Each row is a point. The points of each table are mixes of a few directions, plus a little noise. Count the directions of each table, and those that both share. Where both have some left over, give the other angles between the two spaces (their principal angles), to ten degrees, smallest first.

First:
[[ 0.20 -0.05 -0.27]
 [-0.66  0.28  0.79]
 [ 0.07 -0.04 -0.08]
 [ 0.14 -0.27  0.03]
 [ 0.24  0.08 -0.47]]
Second:
[[ 0.04  0.26 -0.26]
 [-0.33 -0.59 -0.12]
 [ 0.10  0.02  0.29]
 [-0.10 -0.40  0.32]
 [ 0.31  0.72 -0.21]]
Directions: first 2, second 2, shared 1; angles 70

First, 8 rows:
[[ 0.12  0.23 -0.10 -0.05]
 [ 0.56 -0.28  0.61 -0.60]
 [ 0.04 -0.12  0.14 -0.05]
 [-0.08  0.01 -0.07  0.08]
 [ 0.57  0.11  0.31 -0.52]
 [-0.46 -0.27 -0.13  0.38]
 [-0.38  0.35 -0.53  0.45]
 [-0.39 -0.01 -0.26  0.36]]
Second (6 x 4):
[[ 0.42 -0.09  0.01  0.15]
 [ 0.13 -0.17 -0.05 -0.02]
 [ 0.20 -0.27 -0.10 -0.02]
 [-0.88  0.77  0.71 -0.24]
 [ 0.05 -0.31 -0.23 -0.06]
 [ 0.08  0.06 -0.35  0.19]]
Directions: first 2, second 3, shared 1; angles 60

First:
[[-0.25  0.69  0.02 -0.05 -0.68 -0.19 -0.13 -0.02]
 [ 0.35 -0.31 -0.30 -0.11  0.32  0.25 -0.07 -0.19]
 [ 0.14 -0.35 -0.04  0.03  0.39  0.12  0.08  0.00]
 [-0.19  0.10  0.22  0.09 -0.11 -0.15  0.06  0.12]
 [ 0.00 -0.48  0.19  0.11  0.48 -0.01  0.17  0.16]
 [-0.32  0.35  0.26  0.07 -0.34 -0.25  0.05  0.16]
 [ 0.14  0.25 -0.26 -0.13 -0.24  0.10 -0.15 -0.19]
 [ 0.21 -1.20  0.22  0.19  1.21  0.19  0.34  0.25]
 [ 0.14  0.79 -0.49 -0.26 -0.76  0.11 -0.38 -0.41]
 [-0.21  0.21  0.18  0.06 -0.22 -0.17  0.03  0.13]]
Second:
[[-0.70 -0.41 -0.15  0.47 -0.18  0.62  0.14  0.27]
 [ 0.36  0.24  0.01  0.45 -0.04 -0.13  0.31  0.11]
 [ 0.13 -0.22 -0.04  0.22 -0.26  0.28 -0.13 -0.28]
 [ 0.20 -0.02 -0.02  0.07 -0.10  0.05 -0.06 -0.20]
 [ 0.34 -0.10  0.32  0.32 -0.32 -0.11 -0.03  0.19]
 [-0.47  0.55 -0.30 -1.13  0.92 -0.48  0.07 -0.01]
 [ 0.13 -0.03  0.19 -0.41 -0.01 -0.23 -0.28 -0.08]]
Directions: first 2, second 4, shared 0; angles 30, 80

First:
[[ 0.57  0.86  0.20 -0.88 -0.03 -0.13  0.27  0.09  0.06  0.08  0.28]
 [-0.32  0.36 -0.10  0.17 -0.18 -0.18  0.32  0.06 -0.17  0.17  0.32]
 [ 0.23  0.00 -0.08 -0.50  0.20  0.44 -0.02  0.05  0.20  0.04  0.09]
 [ 0.12 -0.57 -0.40  0.14  0.28 -0.16 -0.44 -0.38  0.32 -0.18 -0.28]
 [-0.14  0.20  1.01  0.27 -0.35 -0.15 -0.08 -0.53 -0.40 -0.66 -0.21]
 [-0.21  0.40 -0.49  0.18 -0.14  0.41  0.40  0.35 -0.08  0.30  0.26]
 [-0.06 -0.47  0.84 -0.07 -0.01  0.19 -0.13  0.33 -0.23  0.01 -0.23]
 [-0.18 -0.35 -0.44  0.97 -0.14 -0.26 -0.22 -0.14 -0.04 -0.17 -0.45]
 [-0.37 -0.35 -0.17 -0.03  0.17  0.39  0.02  0.01  0.07  0.15  0.23]
 [ 0.37 -0.09 -0.36 -0.26  0.19 -0.53 -0.12  0.18  0.25  0.29 -0.05]]
Second, 11 rows:
[[ 0.81  0.45  0.20 -0.10 -0.18 -0.32 -0.10  0.20 -0.04 -0.17 -0.53]
 [-0.30 -0.32 -0.66  0.31  0.15 -0.49 -0.09 -0.21  0.21  0.19  0.17]
 [-0.45  0.03  0.71 -0.32 -0.02  0.12  0.17 -0.23 -0.20 -0.08  0.45]
 [-0.23 -0.36  0.03 -0.54  0.38  0.14 -0.21 -0.72  0.30 -0.23  0.40]
 [ 0.40 -0.26  0.28  0.12 -0.05  0.02 -0.17  0.57 -0.10  0.10 -0.55]
 [-0.72 -0.36 -0.47  0.05  0.27  0.47 -0.02 -0.66  0.23 -0.12  0.51]
 [-0.02  0.17  0.15  0.56 -0.33 -0.18  0.08  0.16 -0.28 -0.09 -0.29]
 [ 0.78  0.58  0.42 -0.21 -0.29 -0.14  0.18  0.86 -0.24  0.23 -0.42]
 [-0.40 -0.33 -0.69  0.34  0.16  0.25 -0.11 -0.50  0.23 -0.13  0.16]
 [ 0.12 -0.05  0.21 -0.30  0.07 -0.15  0.02  0.21  0.01  0.20  0.05]
 [ 0.03  0.42 -0.14  0.10 -0.18  0.30  0.27  0.33 -0.13  0.12  0.04]]
Directions: first 6, second 6, shared 6
